Every row gives one point. The window is the flat piece filled in between its corners: a triangle in 3 columns, a solid with four corners in 4, and so on. A path goes straight from each point to the next, and from the last back to the first. After which points does the path pass through the window?

Window:
-53  10  -85  5
13  64  29  -15
-28  -11  -44  -22
25  -22  36  41
Path:
(1): 7  -40  -60  20
(2): 41  99  4  -40
(3): -18  19  39  12
(4): -52  9  40  3
(5): 36  50  15  -4
(6): 22  38  -8  -10
(7): -23  56  42  -17
(8): -74  2  -64  -18
(9): 26  18  -62  -36
(10): 33  -18  -35  8
(11): -60  -28  8  22
(12): -59  3  -24  28
(13): -17  5  -71  -11
(14): -17  24  -73  -18
(15): -105  -35  -51  -11
(16): -72  2  -6  2
Through the window after points: 2, 4, 6, 12

Window (8 x 8):
39  -32  42  40  24  -2  -11  26
-3  117  21  6  -19  14  -52  23
3  -28  16  -52  9  17  -24  50
27  56  59  -8  4  44  -95  -32
-9  -12  -54  35  20  7  10  27
-12  -26  -31  14  -28  -41  -12  27
-61  -16  -15  42  67  -61  -1  16
8  -21  98  32  -16  70  -44  -7
Path:
(1): 12  -85  0  5  -13  0  -85  56
(2): -34  -9  -7  61  19  -11  -63  71
(3): -2  -17  -9  -1  4  -11  28  10
(4): -10  26  -1  1  -45  15  53  4
(5): -3  -17  34  27  52  -50  -121  38
(6): -13  26  47  23  8  48  -98  10
(7): 48  23  12  -18  29  0  17  -16
(8): 9  84  9  -24  7  -18  28  -15
(9): -19  47  8  43  -12  30  -91  54
(10): -1  -24  37  40  26  10  -56  22
(11): -37  18  53  -1  -25  33  44  -29
(12): -1  -31  4  -5  30  8  6  -4
(13): 31  1  40  35  -16  -12  -54  57
(14): 7  6  -21  27  23  -7  -65  63
(15): -1  -2  36  28  -3  31  44  -32
(16): -10  29  55  23  40  22  34  -37
Through the window after points: 8, 10, 12, 14

Window (9 x 9):
29  -54  94  -62  53  -15  78  -3  19
4  -35  100  49  27  -58  0  39  49
36  20  -55  22  -3  17  -64  -56  52
-32  -5  38  26  71  -65  40  1  33
-74  8  -58  68  -66  -51  -4  -56  68
31  41  -40  -45  0  40  -41  26  43
47  25  8  19  10  36  3  16  -8
-45  5  -13  53  -15  -26  -96  -5  -10
89  7  -68  -33  -4  6  -32  20  3
Path:
(1): 10  -46  -83  8  72  42  -30  -44  73
(2): 15  -38  -29  57  32  49  -31  16  49
(3): 44  54  -29  -12  -18  -16  -40  -55  22
(4): 26  -2  60  -45  23  -20  63  -34  25
(5): -18  -106  32  19  59  -12  -24  71  21
(6): 30  -47  -42  26  53  47  -10  35  -6
(7): 52  21  3  -41  -9  -39  -3  -12  29
(8): 12  56  21  24  -24  -55  -24  -48  10
(9): -10  -37  -31  -8  19  8  -19  27  54
(10): 21  -19  -58  35  17  11  -13  1  51
(11): 32  35  28  -37  -2  -9  -9  -17  37
(12): 17  52  27  -19  -2  -43  7  -43  34
(13): -8  -30  12  32  37  6  1  13  28
(14): -84  -65  -7  43  23  42  -60  6  9
(15): 65  59  -10  14  -15  -33  -29  -4  4
(16): 7  40  50  31  -13  -54  -2  4  10
Through the window after points: 2, 4, 6, 14, 16
